Rows are points. The window is the flat piece filled in between its corners: a triangle in 3 columns, a solid with four corners in 4, and so on. A path goes straight from each point to the next, and from the last back to the first. List the points from which the path goes on through the window.
In the rows, 128 means zero.

Window, 4 rows:
[[139 137 158 166]
 [119 104  83  67]
 [195 134 169 169]
 [136  91 159 151]]
Path:
(1): [161 121 199 160]
(2): [162 130 164 119]
(3): [154 145 132 204]
(4): [134  61  64 111]
(5): [129 136 133  84]
(6): [111 119 163 134]
(7): [173 108 111 177]
(8): [178 124 149 196]
(9): [107 142 160 131]
(10): [120 147 144  90]
(11): [117  75  88 101]
(12): [137  86 125 184]
(13): [132 167 150  86]
(14): [176 119 177 146]
(15): [177 133 139 161]
(16): [167 111 137 156]
Through the window after points: 4, 8, 12, 14, 16

Window, 6 rows:
[[149 104 148 185  85 117]
 [125  92  79  66 172 149]
 [142 147 142 118 154 168]
 [ 44  98 140 114  92 104]
 [133  98 135 175 135  99]
 [ 91  70 133  81 112  66]]
Path:
(1): [ 96  85 142 133 151 142]
(2): [114 110  87  85 120 103]
(3): [153 173 128 115 122  87]
(4): [ 86  35 109  94 183 168]
(5): [ 73  43 144 101 118 128]
(6): [ 89 130 127 107 103  66]
(7): [137 134  93 144 121 133]
(8): [124  90 127 112 149 145]
(9): [ 92  68 154 133 157 121]
(10): [108 116  96  92 127 119]
(11): [ 97 129 120 130 112 109]
(12): [ 65  54 171 137  75 112]
Through the window after points: 1, 5, 11

Window:
[[200 120 149 104 167 171 130 126]
 [132 143 143 168  74 130  59 164]
 [ 73 138 122 123 177 160 152 174]
 [163 152 128  82 132  98  97 140]
 [119 174 158  94 181 158 178  93]
 [141  92 193 123 152 103  93 177]
 [128  96 130  99 148 158 145 118]
 [107 177 134  42 193 155 111  96]]
Path:
(1): [138 165 154  96 215 146 132  90]
(2): [144 145  89 154 174 153  71 131]
(3): [128 118 176  72 128 131 122 147]
(4): [131 162 176  67 116 125 126 185]
(5): [139 118 138 138 177 144 100 125]
(6): [121 151 134 144 149 111 104 128]
(7): [133  71 158  92 127 186 165 206]
(8): [103 163 142  76 149 159 153 121]
Through the window after points: 8

Window:
[[161 133 137  87 155 148 139 139 109]
 [ 57  43 116 113 120 144 150 132 167]
 [158 194 111 156 215 103 125 223 107]
 [ 75 122  97 152 102 158 200  91 151]
 [111  94 118 181 135 154 117  99 147]
 [ 91 118  89 122 112 138  97  57 145]
 [159  43  47 106  67  88 194 181 160]
 [100 120 129 151  87 117 102 116 122]
 [ 98 107 125 117 105 179  93 124 179]]
Path:
(1): [117  97  87 138 137 110 161 141 176]
(2): [125 145 108 123 156 112 150  81 219]
(3): [ 92 113 128 144 108 166  94 122 112]
(4): [ 79  93  77 137 114 161 123 125 128]
(5): [141 133 146 116 126  97 104  30 177]
(6): [123 121 133 116  97 135 129 118 157]
(7): [ 67  75  71 167 142 171  76 156 111]
(8): [ 99  77 102 159 113 199 128 123 132]
(9): [ 84 117 101  84 123  23 202  98 170]
(10): [ 74 140 122 111 145  94 142  87 167]
(11): [145  81  76 148  80 183 117 166 101]
(12): [ 87  95  90 133 115 164 114 135 110]
(13): [113 114 130 161 112 123 117 102 149]
(14): [118 140 152 115 120 136 129 107 156]
(15): [133  96  94 108 131 160 128 147 129]
(16): [129 123 116 112 125 164 114 161  97]
Through the window after points: 4, 6, 12, 14

Window (11 x 11):
[[128 176 112 157 109 179 138 101  54 142 116]
 [150 106 129 157 131 131 113 105  70  84  70]
 [108 110 135 186 111  65 200  78 117 130 160]
 [101 103 151 153 157 168  85 136  87  98 132]
 [114 159 122 203 131  86 124 138 103 142  92]
 [188 185 127 200 158 166  62  82 162  97 175]
 [ 85 132 117 163  92 159  73 120  95  67  89]
 [141 160  79  89 129 126 112 113  72 116 134]
 [118 167  86 138 135 182  73  70 106 176  72]
 [164  93 186  76  54 106 245 164 157 130 194]
 [100 138 172 127 137 149 192 130 142  75 123]]
Path:
(1): [110 106 109 154 134 150 118 126  93 100 114]
(2): [134 145 163 151 136 140 102 100  97 113 118]
(3): [133 144 211 169  85  97 116 111  76 140 126]
(4): [140 156  51 179 176 163 138  92 169  88 153]
(5): [122 113  69 132 101 118 152 152 162 144 160]
(6): [136 143 160 141 102 124 159 104  96 106 127]
(7): [121 161 191 119 141 133  90  71  98 119 150]
(8): [140  98  89 182  89 112 240 151 158 112 137]
(9): [162 129  43 176 110 167  84 118 117 113 131]
(10): [132 194 225 159 182 141  98  75 137 111 153]
(11): [103 146 154 123 102 126 114  99 104 131 107]
(12): [112 136 110 157 123 146 148 132  82 102 105]
(13): [130 114 115 165 111 159 138 128 122 125 118]
(14): [125 190 135 117 106  98 128  76  88 128 103]
(15): [137 161 158 145 120 119  89 114  77 114 125]
(16): [126 145  83 152 117 145 139 102 118 119 107]
Through the window after points: 1, 3, 7, 9

Window, 14 rows:
[[140 140 108 142 139 145 189 136 174  84  96 161 156 137]
 [ 38 112 127  86 132 139 102 139 134 111 184 160 101 112]
 [159 148 163  94  83 109 164 144 160  82 143 181 202 108]
 [137 192  87 151 166 120 157 173 102  92  84 139  92 109]
 [116 137 111 148 159 161 139 125  94 123 145 176 171 109]
 [104 144 202  98  78 159 175 191 143 134 102 176 158 125]
 [ 48 182  42 170 145 132 134 112 121 129 138 117 143 164]
 [108 167 157 128 170 103 174 141 114 190 147 134  42 117]
 [115 126 102  75  90 116 146 144  77  45 104 121  84 206]
 [111 105  30  68 173 111 121 161  89  95 133 131 127 121]
 [106 176  25 139 106 146 147  99 106 118 108 188 152 126]
 [111 156 122 106 182  88  91  81 143 141 114 119  88 158]
 [123  61  82  87  74 147 102 189  84  74 140 122 113 123]
 [121 140 156  86 122 131 158  87  94 128 117 119 124  75]]
Path:
(1): [ 87 101  83 114 159  71 193  76  81 102  90 195 120 129]
(2): [ 55  62 104 115  98  77 105 115  73 113 120 170 164 103]
(3): [139 169  88 104 128 169 164 166 119  87 131 129 106 142]
(4): [124 165 109 118 147 153 117 114 136 122 126 109 126 142]
(5): [ 96 140 105 116 153  60 149 149 106 103 108 183  94 118]
(6): [109 138 126 153 127  43 137 131 139 112 118 158 161 130]
(7): [121 143 123  72 116 170 141 137 124 100 141 146 127 125]
(8): [127 180  72  59  90 202 130 139 132  57 134 145 116 130]
(9): [ 96  76 124 163 159  61 145 156 104 136 108 152 157 123]
(10): [ 74  99 125 141 127  79 131 156 112  73 129 137 130 152]
(11): [132 190  95  93 157 144 134  91 130 152 116 131  93 146]
(12): [134 211  69 137 103 183 110 175 134 118 129 133 138 118]
Through the window after points: 4, 6, 10, 12

Window:
[[140 151 145 146 114 161 135 121 154 113  68 137 204 164]
 [120 194 161 148 117 121  94 155  65 101  42 175 118 148]
 [114 148 125 140 125 168 144  62  87 109  61 110 145 104]
 [137 129 117 142  90 143  64 144 117 139 203  86  98 108]
 [135 178 139 145 114 138 136 125 101 167 144  82 166  53]
 [141 110 120 173  72 164 137 205 136  69 114 133 134 114]
 [116 211  99 106 111  57 139 114 131  82 110 171  62 130]
 [ 76 153 196  96 146 135 207 101 141 145 141 148 117 108]
 [106 134  78 122 149 135 134 170 110  67  90 100 148 198]
 [147 181  92 183 174  81 151 109 157 138 178 109  69 156]
 [148  78  73 134  86  65 159 164 109  97  68 147 117 240]
 [129 101 180 110 162 130 134  93  81 103 184  96 181  77]
 [ 90 227 115 222  88 122 109 137 135  50 118  49 128 156]
 [131 125 108 147 142  89  93 147 165 120  64  80  90 147]]
Path:
(1): [174 147 148 144  69 153 138 118 103  43  44  50  96 202]
(2): [146 150 127 143 122 119 119 139 132 104 113  95  93 142]
(3): [ 89 160 103 166 167  84 139 116 133 141  99 149 134 148]
(4): [103 123  69 122 136  77 138 161 127 107 100 183 198 115]
(5): [126 151 124 138 122 137 138 137 113  98 105  87 108 173]
(6): [151 162 127 131 122 124 153 142  97  94 120 116 109 136]
(7): [ 48 170 133 163 104 110 115 100 166 120 138 158 140 107]
(8): [ 82 128 123 147 130 108 131 131 116 120 104 153 150 131]
(9): [162 165 119 121 127 125 141 132 128  97 124 108  98 137]
(10): [187 169 161 136 103 172 141 133 121  95  83  80 157 134]
(11): [ 73 130 124 141 141 107 133 112 143 125 120 167 165 145]
(12): [ 50  86 114 173 111 155 142 124 100 111  78 151 154 133]
(13): [197 229 131 132 140 100 121 115 144  89 140  76  95 156]
(14): [152 174 179  71 144 115 133 121 106 100 164  71  56 175]
(15): [118 133  93 175 126 103 112 140 152 125  89 118 124 123]
(16): [ 91 149 115 143 142 108 108 154 124 131 109 147 143 106]
Through the window after points: 2, 4, 10, 14
